Every row gives one point. Before rounding, the points of a table are all equally far from one centre. They may lie mostly on one side of it. Write the centre, to within rounding.

Points (10 x 3):
[[  9 -36  50]
 [ -5 -34  33]
 [ 29 -24  15]
 [ 32 -16  58]
 [ -6 -17  56]
 [ 31 -34  29]
 [ 16  18  35]
 [ 43 -11  40]
 [  9 -27  60]
 [ 40  -3  26]]
Centre: [ 14 -11  36]

Points:
[[-15 -17  -9  13  10   3 -20  15   7]
 [ 42   8  20  -5  15  27 -11  35 -22]
 [-10  20   8  41 -20 -22  -3  23 -22]
 [  4  10  22 -12  18   4 -12  17 -54]
 [ 18 -26  15   3 -11  27 -27  21 -32]
 [ 34 -13 -26  23  20  -7   5   4 -15]
 [ -8 -16  -5  -4  -6  31   1  32 -19]
 [ 21  15   1  44   0 -18  26  36  -7]
 [ 32   5   9  14 -18  18 -11  49   0]
 [ 15 -25  -8  -3   9   8  24  41 -25]
 [  7   5  11 -18 -17 -18   4  39 -23]
 [  1  15   3   9  14 -12  -8  60 -18]]
Centre: [ 13  -1  13  18   4   1   0  18 -19]

Points:
[[ 14  25   2  -2  18  -9 -59  15 -31   7 -14 -18 -16   1  -1   6 -16 -14]
 [ 13   2 -16 -13   8 -23 -38  28 -23 -15 -29 -25  25  11 -26 -18 -16 -20]
 [-13  -5  -8   1   5 -52 -19  29 -26  -5 -25 -11   9  12 -12 -16  -9  -8]
 [ 16  -9  20  -6 -18 -38 -22  22 -35 -15 -13 -20   5   3  -1 -26  -3   5]
 [-14   0 -11  11  10 -35 -36  11  -6 -18 -32 -30  -7   7  -1 -22  -3   2]
 [  9  22 -21 -15 -23 -18 -39   9 -30  -8 -13  -4 -13  24 -17 -24 -19   8]
 [ 10   4   5  -8 -15 -27 -25  17 -43   6 -35 -15  -5  -1  16 -30  -8 -17]
 [ 12 -24  -5 -11  -9 -34 -20  23  -7  19  -8 -19  -6  26  -6 -25 -30  -1]
 [  1   2 -14 -18 -13 -16 -27  15 -42   2 -34 -15 -13  18 -17 -33  16  -5]
 [-11  18  -6 -15  10 -40 -43  14 -21   0  -8 -14 -12  13   3 -17  -4 -29]
 [  2 -10  -1  -9 -11 -20 -60  28 -25   8 -10   4   0   7   4  -7 -25  11]
 [ -4   1 -16  -2   3 -28  -4  24 -15  12 -10  -2 -11   8  24 -41   1  -1]
 [ -1  -4 -17 -10  11 -26 -18  14 -37  13 -25 -23 -30  21 -30 -14  -4 -13]
 [ 14  10 -16 -30   0   7 -39  19  -1  12 -10  -9 -16  15 -21 -41   9   1]
 [ -2  17 -19   9  -1 -18 -30  -6 -11   4 -19   2 -31  28  -9 -26  -9 -24]
 [ 24   5 -23  19  -3 -28 -45  21 -30   3 -24 -17   3 -13  -6 -27 -19 -15]
 [ 16   5 -11 -11  -9 -17 -28  -6 -47  11 -39  -4  -7  10 -12 -35 -20 -11]
 [  1  11   0 -24   1 -26  -6   0 -22   1 -28 -14 -13  29 -24 -13 -30   4]
 [-13   3  -9 -10  14  -3 -38  32 -16   4 -16 -13 -25  29  -8 -27  13 -19]
 [-13   4 -31  -3   3  -2 -58   3 -17  -4  -3  -7 -13 -10  -6 -22 -21 -13]
 [ 11  10 -13  -2  -3 -42 -37   3 -18  -9 -10 -18   3   8   4 -48 -15 -12]
 [ 10   0 -28 -20  10 -25 -29  11 -45  10 -31 -17  19  12 -10 -27  -5 -11]
 [-17  25 -28  -1  -3 -26 -28  12  -6   5 -24   0  -9  28  -6 -12 -13  -5]
 [  4  -9 -32 -15  14 -30 -38   8 -26  -2  -6 -20  11  16   7 -18 -32  -9]
 [ 15   0  -3  -5   5 -27 -48   0 -49  10 -19 -17   3  31 -16 -21  -2 -18]]
Centre: [ 10   0  -3  -2   6  -8 -23  11 -16   2 -10  -8  -2   5  -9 -14  -7  -5]
